Rows are points. To make a cloud, some directions were put in groups of two or more. Within a group, all points are equally far from the middle, so they leave a hole (a ring in 2 directions, a hollow ball in 3). The other directions are filled evenly. Then the cloud was stretched, turned, moved and blurred a little. Count the holes, and give their numbers of directions, smallest first.

Cloud (15 x 2):
0.43, 0.24
0.33, 0.52
-0.17, 0.01
-0.09, 0.49
0.57, 0.29
0.18, -0.12
-0.07, 0.35
-0.24, 0.66
-0.05, -0.07
0.26, 0.24
0.08, -0.40
0.27, 0.20
-0.14, 0.54
0.07, 0.23
-0.25, 0.03
Holes: 0

Cloud:
-0.44, 0.25, -0.11
0.32, 0.40, 0.08
0.36, -0.05, 0.26
-0.65, 0.15, -0.03
0.27, 0.04, -0.26
-0.12, 0.21, -0.07
0.58, 0.53, -0.10
-0.58, 0.33, 0.22
0.45, 0.26, -0.55
0.03, 0.38, 0.13
-0.33, 0.03, 0.03
-0.06, 0.21, 0.54
0.31, -0.22, 0.03
-0.05, 0.24, 0.40
0.48, -0.16, -0.16
0.10, 0.17, -0.46
-0.33, 0.38, 0.59
0.32, 0.25, -0.69
0.03, -0.05, 0.00
0.11, -0.22, -0.09
-0.24, 0.31, -0.11
-0.21, -0.11, 0.26
Holes: 0

Cloud (19 x 3):
0.56, -0.12, -0.46
0.35, 0.13, -0.45
-0.36, -0.09, 0.01
0.17, 0.40, -0.39
-0.25, -0.18, 0.47
0.09, -0.13, 0.38
0.14, 0.13, -0.28
-0.51, -0.04, 0.20
-0.20, 0.32, 0.18
-0.12, -0.30, 0.71
-0.23, -0.18, 0.38
-0.07, -0.32, 0.22
0.24, 0.43, -0.42
0.27, 0.07, 0.16
0.41, 0.45, -0.11
0.50, -0.06, 0.07
0.34, 0.45, 0.04
-0.50, 0.01, 0.27
-0.16, 0.06, -0.24
Holes: 0

Cloud (28 x 4):
0.55, -0.20, 0.46, -0.28
-0.23, -0.18, -0.42, 0.13
-0.09, -0.49, -0.50, 0.39
-0.36, 0.14, -0.11, -0.38
-0.13, -0.31, -0.40, 0.06
-0.11, -0.55, -0.34, 0.12
-0.04, -0.35, 0.10, -0.08
0.24, -0.01, 0.44, -0.31
-0.14, 0.17, 0.35, -0.41
0.11, 0.03, 0.03, 0.33
-0.92, -0.01, -0.36, 0.12
-0.37, -0.27, -0.49, 0.35
-0.11, 0.22, -0.27, -0.19
-0.75, 0.06, -0.45, 0.22
-0.38, -0.12, 0.03, -0.14
0.38, -0.53, -0.31, -0.11
0.36, -0.07, 0.46, -0.06
0.41, 0.01, -0.18, -0.05
-0.26, 0.19, 0.29, -0.40
-0.03, 0.56, 0.53, -0.24
0.30, 0.37, 0.22, -0.08
-0.43, -0.35, 0.10, 0.21
-0.26, 0.30, 0.42, 0.08
0.03, -0.15, -0.12, -0.35
0.56, -0.13, -0.23, -0.11
-0.20, -0.23, 0.29, 0.18
0.06, -0.15, 0.29, 0.38
-0.05, -0.25, -0.20, -0.20
Holes: 1 (2)

Cloud, 29 rows:
-0.49, -0.06, -0.19, 0.15
0.06, -0.10, -0.47, -0.26
-0.11, -0.36, -0.34, -0.33
-0.07, 0.42, -0.03, 0.23
0.08, -0.20, -0.58, 0.38
-0.39, -0.30, 0.08, 0.19
0.56, 0.15, -0.06, 0.45
0.37, 0.33, -0.13, 0.34
-0.45, -0.12, -0.17, 0.21
-0.52, 0.03, -0.18, 0.07
0.58, -0.18, -0.15, 0.50
-0.41, -0.33, 0.09, 0.11
0.02, -0.53, -0.31, -0.13
0.36, -0.24, 0.40, 0.01
0.18, -0.17, -0.32, 0.60
0.38, 0.04, -0.05, -0.13
0.21, -0.23, 0.52, 0.04
0.42, -0.05, 0.18, -0.10
0.25, -0.10, 0.44, -0.10
0.23, -0.02, 0.01, 0.69
-0.20, -0.04, 0.11, -0.42
0.10, 0.01, 0.25, 0.62
0.07, -0.06, 0.60, 0.05
0.06, -0.11, -0.09, 0.63
-0.09, -0.41, -0.35, -0.28
0.20, -0.19, -0.35, 0.57
0.16, -0.44, 0.37, 0.09
0.08, -0.29, -0.62, -0.02
0.23, -0.21, 0.51, 0.03
Holes: 2 (2, 2)
